Every row gives one point. Any point is a mix of the corners, with weights that add up to 1. It lies inside the corners' shape when no weight is negative. Say inside or outside, and name the corners with a negative weight.

Corners:
(1): | -24 | -59 |
(2): | -5 |  8 |
(3): | 22 |  8 |
Points:
| -6 | -3 | => inside
| 19 |  5 | => inside
| -16 | -62 | => outside (2)
|   4 | -14 | => inside
| -12 | -34 | => inside
| 16 |  1 | => inside
| -20 | -51 | => inside

Corners:
(1): |  -1 |  13 |   9 |  25 | -32 |   8 | -18 | -39 |  16 |
(2): |  15 |   6 | -21 | -18 | -33 | -19 | -29 |  23 |  37 |
(3): |  28 | -71 |  -5 |  29 | -51 | -20 |  82 |  29 |   5 |
(4): | -42 |  23 |  50 | -45 | -39 |  41 |  62 |  16 |  -3 |
(5): | -11 | -23 |  24 | -38 | -59 |  42 |  13 |  -3 | -20 |
(6): |   0 | -38 | -10 |  20 |  24 | -32 | -31 |   9 |  -2 |
(7): | -12 |  16 | -25 |   3 | -52 |  39 |  25 |  25 | -16 |
(8): |  92 | -67 | -11 |  59 |  17 |  -7 |   8 |  78 |  53 |
(9): | -36 |   1 | -15 | -31 | -24 |  49 |  19 | -29 |  13 |
(10): |  15 |  20 |  -5 | -34 |  13 |   5 | -11 | -29 | -19 |
Points:
| -23 |   2 | -14 | -24 | -46 |   8 |  -7 | -20 | -15 | => outside (4, 8)
|   6 | -11 |  -9 | -15 | -23 |   1 |   6 |  23 |  15 | => outside (1)
|  -8 |   2 |   5 | -12 | -12 |  33 |  15 |   1 |   3 | => outside (2, 3)
| -28 |   4 |   3 | -24 | -38 |  22 |  15 | -17 |  -7 | => outside (8)
|  19 | -11 |  -3 |   5 | -25 |   1 |  15 |  12 |  -2 | => outside (9)
|  21 | -48 |   1 |  -9 |  -1 |  -8 |  24 |  31 |  10 | => outside (1, 7)
|  16 | -28 | -28 |  -7 | -17 |  -2 |  -5 |  28 |   1 | => outside (1, 4)
|   8 | -15 |  10 | -13 | -16 |   5 |  -3 | -10 |   4 | => outside (7)
|  -9 |  -5 |   8 | -13 | -29 |  21 |  16 |  -7 |   2 | => inside

Corners:
(1): |   2 | -94 | -27 |  79 | -17 |   2 |  11 |  -5 |  -2 | -10 |  45 | -15 |  95 |  41 |  29 |  -5 |   4 |  -5 |
(2): | -23 |  -6 |  74 |  -6 | -25 |  -4 |   9 | -12 | -11 |   4 | -15 | -15 |  58 | -10 |  21 |  -7 |  -6 |  16 |
(3): |   3 |  10 | -11 | -16 |  23 | -16 |  -1 |   1 | -19 |  -8 |  -9 | -17 |   1 |   6 |   6 | -65 | -12 |  22 |
(4): |  -1 |   9 |  16 |  40 | -21 | -13 |  -9 |   0 | -23 |  -1 |  -6 | -13 | -25 |   8 |  20 | -21 |  10 |  -3 |
(5): |  13 |   0 | -16 | -30 | -14 |  26 |  50 |   0 | -16 | -23 | -14 |  24 | -24 |  -5 |  18 |   7 | -45 | -15 |
(6): |  16 |  14 | -24 |   0 |   4 |   0 |   2 |  14 | -23 |  21 |  25 |   1 | -26 |  -6 |  -4 |   2 | -33 |   6 |
(7): | -19 |   9 | -25 |   9 | -11 |  -4 |  -7 |  25 |   6 | -12 |  -2 |  -7 |   3 |  -4 |  12 |  11 |  20 |  27 |
(8): |  12 | -19 | -16 | -27 | -12 | -19 |   5 |  38 | -22 |  -3 | -16 |   0 | -33 |  -7 |  -8 | -19 |   8 |  14 |
(9): |  -4 |   5 |  -9 |   6 |  12 |  19 |  12 |  18 | -14 |  27 | -16 |  15 | -13 |   1 | -14 | -49 |  10 | -11 |
(10): |   0 |   2 | -14 | -15 |  41 | -16 |  17 |  -1 | -23 |   4 |  27 |  30 | -27 |  33 |  14 |  -1 |   2 |   9 |
(11): |  18 | -16 | -15 | -33 |  25 |  21 |   3 |   3 | -10 |   3 |  31 |   8 | -32 |  62 |  14 | -22 | -70 |  17 |
(12): | -15 |   2 | -12 | -24 | -19 |  -3 |   2 |  -2 |  -9 |  -8 |  -7 | -15 | -30 | -13 | -60 | -18 | -11 |  -8 |
(13): |  17 |   8 |  18 | -10 | -19 | -12 |  86 |   3 |  35 |  22 |  -4 |  -6 | -16 |  19 | -30 |   8 |  -6 |  10 |
(14): |   9 |  -2 | -22 | -19 |  -4 | -25 |  36 |  28 |  21 |  -1 | -19 |   7 | -34 |  30 | -11 |  16 | -40 | -30 |
(15): | -23 |  -6 | -14 | -11 |  -8 | -13 |  16 |  51 |  -9 | -16 |  30 |  -7 | -28 | -13 |  14 | -15 |  14 | -14 |
(16): |  29 |   5 |  -5 | -31 |  -6 | -10 | -23 |   9 | -17 | -11 |   6 |  11 |  -8 |   7 |  22 | -48 |  16 | -16 |
(17): |  23 |   7 |  31 | -11 |  81 |  39 |  21 |  -4 |   3 |  23 |  13 | -16 | -33 |  10 | -35 |   3 | -12 |  34 |
(18): |  -7 |  -4 | -25 |  52 |  -7 |   8 |   2 |  14 |  11 | -10 |   4 |  47 | -31 | -19 |  -7 |  -1 | -40 |   0 |
(19): | -15 | -19 | -11 |  17 | -15 | -19 |   2 |  -6 |  21 |  20 | -11 |  -8 | -30 | -17 |  13 |   7 |   7 |   3 |
Points:
|   8 | -10 |  -5 |   2 |   6 |   2 |  17 |  13 |  -3 |   6 |  11 |   7 | -14 |  16 |  13 |  -3 | -14 |   5 | => outside (3, 12)
|  -2 |  12 |   1 | -18 |   1 |  -5 |  12 |  11 |  -6 |   4 |  -5 |   0 | -28 |  -1 |  -6 | -14 | -12 |   4 | => outside (1)
|   1 |  -6 |  -5 |   0 |   3 |   0 |  14 |   9 |  -2 |   0 |   2 |   3 | -15 |   9 |  -3 | -15 | -11 |   2 | => outside (6)
|   0 |  35 |  -8 | -52 | -23 | -20 |  39 |  29 |  -3 |  -5 | -21 |  17 | -44 | -14 | -20 | -19 |  -6 | -10 | => outside (1, 4, 11, 17, 19)
|  10 | -16 | -10 | -11 |  -2 |   3 |  23 |   9 |   1 |   3 |   3 |   7 |  -9 |   1 | -13 | -19 | -28 |  -8 | => outside (4, 7, 10)

Corners:
(1): |  -7 | -31 | -16 | -22 |  -5 |  37 | -19 | -10 |  30 |  -9 | -21 | -33 |   2 |  26 | -50 |  10 |  -3 | -13 | -13 |  -5 |
(2): |   5 |  -2 |   1 |  33 |   6 |  33 |   8 |  -3 |   8 | -27 | -13 |  30 |   6 |  30 | -32 |  36 |  30 |   3 |  14 |   9 |
(3): | -34 |  11 |  31 | -46 |  63 |  -7 |  11 |  -2 |  17 |  19 |  48 |  33 | -35 | -36 |   0 |  -1 | -51 |  -6 |  29 |  15 |
(4): |  54 |  34 |  24 |  25 | -39 |   0 |  20 |  27 |  11 |  41 | -11 | -32 | -13 |   0 |  20 |  11 | -39 | -16 |  25 |  14 |
(5): | -10 | -42 | -13 | -35 |  39 | -47 | -30 | -35 | -39 |  19 |   6 |  23 | -27 |  46 |   9 |  26 |  -6 |  48 |  44 |  46 |
(6): |  -4 |   8 | -64 | -17 |  27 |   0 | -14 |  -1 | -19 | -19 |  -8 |   2 | -37 |  42 | -27 |  47 |  19 |  57 | -18 | -29 |
(7): | -69 |   0 |  14 | -11 |  -6 | -21 | -30 | -35 | -17 |  16 |  -3 |  57 | -54 | -11 |   7 | -16 | -47 |  36 |  68 |  17 |
(8): |  15 |  23 |  60 |  20 | -19 |   8 |   4 |  18 |  -2 |   5 |   4 | -37 |  19 |  57 | -28 |  19 | -47 | -28 | -34 |   0 |
(9): |  -6 |  10 | -19 | -35 |  38 |  -4 | -45 | -35 | -31 | -38 | -46 |  22 |  -9 |   1 | -22 |  42 |   2 |  64 |   7 |  33 |
(10): |  42 |  -8 |  -3 |  -3 |   2 | -16 |   6 |  -2 |  47 | -52 |  -2 |   6 |  -2 |  45 | -37 |   2 |  -8 |   6 | -38 | -10 |
(11): |  -6 |  -4 |  15 |  -3 | -11 |  24 |  52 |  15 |  14 |   0 |  -6 | -25 |   5 |  22 |  22 |   0 | -35 |  35 | -30 |  23 |
(12): |  16 | -16 |  16 |  36 | -15 |  -1 |  26 | -11 |   5 | -19 |  19 | -25 |   8 | -16 | -11 |  51 | -17 | -24 | -54 |  -5 |
(13): |  -2 |  44 | -11 |  36 |  -5 | -12 |   0 |   2 |  -5 |  10 |   4 | -22 |  35 |   7 |  15 | -21 | -32 | -36 | -29 |  16 |
(14): |  17 |   5 |   2 | -12 |  -5 |  10 |  56 |   9 |  20 |   5 | -39 |  -4 |  45 |  29 | -21 |  38 | -25 | -26 | -38 | -41 |
(15): |  22 | -27 | -49 | -25 |   1 |  -1 | -38 |  28 |  -9 | -27 |   4 |  35 |  33 |  21 | -28 |  46 | -13 |  57 | -10 |  -6 |
(16): | -36 | -12 |  30 | -53 |  15 | -17 | -59 | -17 | -20 |  49 |  13 |  46 | -48 | -20 |  38 | -13 |  22 |  52 |  14 |  17 |
(17): |  27 |   7 |  61 |  36 |  -7 | -10 |  42 |  24 | -42 |  36 |   1 | -41 |   9 | -14 | -19 | -46 | -26 |  10 |  -2 |   1 |
(18): | -10 |  11 |  39 | -45 |  17 |  11 | -20 | -83 | -10 |  48 |  50 |  29 | -16 | -12 |  11 | -15 | -39 |  34 |  56 |  14 |
(19): | -28 |  16 | -30 |  -1 |  13 | -28 | -12 |  -9 |  22 |   8 | -11 |  19 |  16 |  20 | -71 |  52 |   9 |  47 | -24 |  19 |
(20): | -10 |  -9 |  19 |  39 |  31 |   5 |  -2 |   7 |  43 |  -2 | -16 | -37 |  32 |  20 |  -6 |  33 | -25 |  11 | -12 | -45 |
(21): | -64 |  22 |  41 | -47 |  -4 | -30 | -10 | -27 |   7 | -11 |  44 |   1 |  -8 | -21 |  13 |   0 | -10 |  18 |  72 |  -4 |
Points:
|   7 |  26 |  28 |  14 | -15 | -12 |   0 |  17 |   7 |  47 |  38 |  -8 | -18 | -17 |  19 | -21 | -58 |  21 | -19 |  -7 | => outside (1, 2, 5, 9, 14, 21)
|  -7 |   6 |  26 | -12 |  13 |  -6 | -11 | -17 | -11 |  10 |  22 |  12 | -19 |   2 |  17 |  -1 | -22 |  25 |  21 |   9 | => outside (1, 14, 19)
|  -8 |   1 |  14 |  -6 |   2 |  -3 |  -3 |  -8 |   5 |  14 |  11 |   7 |  -3 |   9 |  -7 |  11 | -13 |  14 |   4 |   2 | => outside (9)
|  -7 |   2 |   1 | -11 |   9 |  -3 |  -5 | -16 |   2 |   7 |   2 |  10 |  -5 |   3 |  -7 |  14 | -12 |  23 |  12 |   5 | => outside (8)
